Every row gives one point. Two turns around zero, p and q, are shown by what they do to some points. Where does a point land after both, in the order given? Backwards means that the second turn is done in reverse. Each puzzle has new turns, and all numbers are rounded.
(in the rows, 128 means zero)

Turn p:
[158 101 157] => [141 174 142]
[126 114 155] => [135 142 154]
[122 105 123] => [152 127 129]
[117 155 114] => [108 105 118]
[117 165  92] => [103  93  97]
Turn q:
[121  77 118] => [149 126  80]
[148 168 150] => [128 133 178]
[116 106  95] => [115 138  90]
[146 135 142] => [142 134 147]
[140 141 116] => [119 146 136]
[ 98 140 148] => [117  93 138]
Where do these land?
q, then p: [110 171 120] => [136 106 169]
q, then p: [143 171 150] => [116 146 174]
q, then p: [119  96 127] => [140 130  97]
p, then q: [126 103 130] => [140 143 144]
q, then p: [143  99 113] => [113 126  96]

Turn p:
[101 165 141  93] => [126 174 164 117]
[133 124 108 123] => [116 127 114 117]
[114 110 139 147] => [126 104 141 143]
[102 109 111 114] => [100 116 143 108]
[152 162 112 176] => [124 144  86 176]
[150  90 164 111] => [171  96 137 105]
[144 136 121 132] => [132 135 110 131]
Turn q:
[107 122 165 117] => [136  89 143 117]
[138 125  83 136] => [114 167 124 149]
[112 133 106 122] => [104 137 138 134]
[153 126 137 117] => [138 120 102 133]
[144 153 146 126] => [132 122 106 102]
[ 84 107 162 171] => [163 117 189 110]
[157 131  97 108] => [110 145  95 150]
Where do these land?
p, then q: [110 100 140  95] => [133  83 116 139]
q, then p: [143 145 128 175] => [147 172 114 113]
q, then p: [125 145 135 127] => [124 131 135 112]
p, then q: [176 124 139 122] => [122 151  92 152]
q, then p: [ 87 126  99 120] => [131 126 172 153]

Turn p:
[137 130 127 175 102 125] => [106 118 139 159 154 103]
[119 150 114 126 215 134] => [204 171 102 122 128 122]
[145 142 128 127 121 100] => [105 146 114 137 118 120]
[146 109 101 115 112 105] => [110 112 106 150 103 141]
[143 138 110 106 109 174] => [137 121 175 139  99 146]
[122 124 135 133 109  94] => [ 95 127 108 128 139 129]
[130 111 155 127 122 140] => [123 109 138 105 129 114]
[ 82 121 154 115 135 152] => [145 120 143  84 154 149]
Turn q:
[137 104 113 162 122 147] => [143 115  88 130 139 147]
[111 162 110 112 149 107] => [ 98 126 159  96 130 124]
[111 103 127 155 153 128] => [144 103 103 104 124 115]
[119 168 123 100  82 184] => [ 89 109 154 193 148 150]
[126 116 141 142 136 101] => [136 140 114 110 110 113]
[145 120 116  72 147 140] => [158 127 182 130 143 141]
[128 143 175 122  95 118] => [112 156 128 165 105 102]
[116 109 119 158 120  98] => [126 131  96 105 100 136]
[158 128 128 129 148 129] => [145 144 129 118 153 125]
Where do these land?
p, then q: [138 116 164 126 160 133] => [136 160 159 118 114 143]
q, then p backwards: [180 150  98 135 128 119] => [ 79 166 133 125 130 112]
q, then p: [ 98  89 119 135 119 110] => [103  95 146 142 107 144]
p, then q: [103 132 116 124 152 113] => [126 125 137 121 163 144]
q, then p backwards: [ 72 106 145 121 141  96] => [178  99 152  98 133 146]
q, then p: [155 123 142  97 105 137] => [125 145 149 136 144  89]
q, then p: [135 141 103 132 115 159] => [167 115 134 126 144 122]
p, then q: [142 168 138 153 105 156] => [111 144 118 127 117  73]

Turn p:
[102 119 114 119  97 162 142 120] => [139 108 114  88 140 132 143 102]
[113 113 108 133 151 125 123 123] => [137 100 124 138 118 117 136 142]
[ 90 170 150 114 119 108  93 130] => [144 133 160 162 114 139 128  75]
[166 134 134 120 146 166 158 119] => [109 138 119 101 155  94  97 142]
[118  95 186 157  99 145 130 136] => [115 123 168  94 145 185 123 137]
[150 157  69 147 157 127 101 134] => [142 117  77 183 140 106 116 138]
[140 138 143 129 131  87 173 108] => [143 175 153 120 123 105 146 153]
[130 131 142 123 131 108 139 153] => [106 145 143 139 126 128 145 130]
[143  96 106 109 122 124  93 129] => [118 114  94 129  89 144 118 132]
Turn q:
[ 87  99 122 120 115 132 127 100] => [103 163 116 132 109 146 103 112]
[172 129 155 103 165 116 154 122] => [119  74 111 112 163 146 147 119]
[136 151 112 171 113 149 153 130] => [143 158 138 156 154 112 158 139]
[139 109 149 103 132 118 105 109] => [124 103 129 118 124 157  98 121]
[ 98 162 138 152 119 131 111 137] => [115 146 165 132 125  98 121 146]
[154  89 154 129 139  90 119 122] => [127  86 140 133 109 169 134 105]
[146 151 108 144 103 169 139 144] => [162 156 122 137 151 114 143 162]
[ 95 130  98 156 132 164 115 143] => [126 159 116 161 108  93 122 153]
[158 127 154  86 139  98 152 159] => [129  84 120  75 130 143 159 125]
[ 96 131  89 117 124 113 104 113] => [132 149 123 125 106 102  94  98]
Where do these land?
q, then p backwards: [104 150 143 162 141 147  90  81] => [153 162 166 138 178 134 107 145]
p, then q backwards: [154 153 150 158 121 146 125  91] => [142 150 120 111  93 151 103  96]
p, then q backwards: [116  88 132 119 134 114 185 139] => [112 152 158 127 124 122 157 181]
p, then q: [123 150 125 174 132 143 100 144] => [122 107 116 183 126 122 130 143]
q, then p: [141  84 143  84 139 125 147 155] => [113 105  83  85 124 116 149 111]
p, then q backwards: [104 134 117 107 106 152 126 139] => [136 124 119 112 144  95 149 118]
p, then q backwards: [128 146  90 110 147 143 120 130] => [129 132  95 125 168 130 126 126]
p, then q: [147  82 119 119 110 102 141 127] => [146 161 114  90 124 117 143 147]
p, then q: [121 180 123 137 129 124 100 128] => [134 115 150 175 151 127 121 115]
q, then p: [143 113 137 111 121  85 145 145] => [125 134 125  75 117 113 124 123]

Turn p:
[122 113 136 115 148  93  93 137  84] => [145 107 165  75 120 112 126 127 116]
[101 158 100 143 121 144 137  98 115] => [ 91 160 134 142 141 101 125 150 121]
[119 117 150  87 143 122 138 171 145] => [154 115 102 100 150 160 146 106 112]
[161  96 116  84 165 115 134 140 162] => [147  79 110 136 140 143 112  78 100]
[136 155 108 151  91 166 113 117 106] => [124 172 143 157 101 121 118 165 119]
[119  86 139  99 120 107 118 116 123] => [114 102 121  94  99 130 135 106 118]
[112  91 134 132 153 127 105 140 138] => [123  82 137 114 131 148 138 139 121]
[147 129 159 100 146 119 119 129 169] => [134 114 121 121 141 170 107  90 139]
[125 158 137 161 122 136 148 118 126] => [122 156 134 148 141 118 136 140 159]
[131 166 104 172  82 120 137 132 134] => [135 162 104 150 122 100 106 170 159]
[136 138 125 163 117 159 166 110 106] => [120 157 138 172 122 105 159 135 142]
Turn q:
[105  93 105 117 135 102 122 130 154] => [128 109 109 117 168 133  97 128 108]
[129 154 142 166 125 132 157 142 144] => [114 134 115 138 100 103 154 143 100]
[127 121 188 160 165 147 102 129 127] => [ 91  95 184 148 106 122 138 117 112]
[106  97 112 115 146  89 108 146 111] => [150 106 142 123 178 151 118 140 114]
[137 108 107 144  99 113 120 129 130] => [146 122 107 105 121 151 124 120 110]
[144 114  99 129 120 120 119 164 106] => [147 115 116 114 135 166 144 153 134]
[157 172 162 119 140 124 126 105 116] => [142 150 160 164  93 111 122 130 144]
[104 138 118 127  96 121 125 135 121] => [137 153 127  97 137 128 134 132 117]
[151 149 184 121 128 174 150 124 146] => [ 97 122 142 135  77  81 134 127 160]
[128 110 116 124 130 114 139 117  90] => [161 122 128 132 149 137 146 110 136]
[118 152  75  86 125 174 141  87 163] => [ 93 181  77 135 145 123  97 107 173]
Where do these land?
q, then p: [167  96 107  96 127 149 115 150 144] => [117  96  99 144 117 165 116 148  95]
p, then q: [100 145 136 101 165 124 147  96 142] => [110 141 148 161 172 110 123 104 128]
q, then p: [ 98 108 161  98 131 132 145 158 130] => [140  89 114  90 145 135 135 100 131]
q, then p backwards: [155 135 144 116 114 150  85 119  96] => [151 127 183 138 123 131  99 113 118]
q, then p: [ 96 160 140 148 126 134 157 158 103] => [155 147 107 117 161 100 157 108 144]
p, then q: [123 123 101 125 135 123 120 121  99] => [160 121 151 122 137 124 133 135 121]
q, then p backwards: [148 111 148 174 117 138 131  85 165] => [158  88 108  82 110 125 132  92 131]
q, then p backwards: [124 136  98 169 166 103 125 133 165] => [120 124  79 110 129 176 127 130 159]
p, then q backwards: [112 153 126 155  95 138 110 131 121] => [135 171 122 108 122 130 121 154 138]
p, then q backwards: [156 112 118  99 104  88 145 129 115] => [143 113 143 132  88 122 158  94 143]
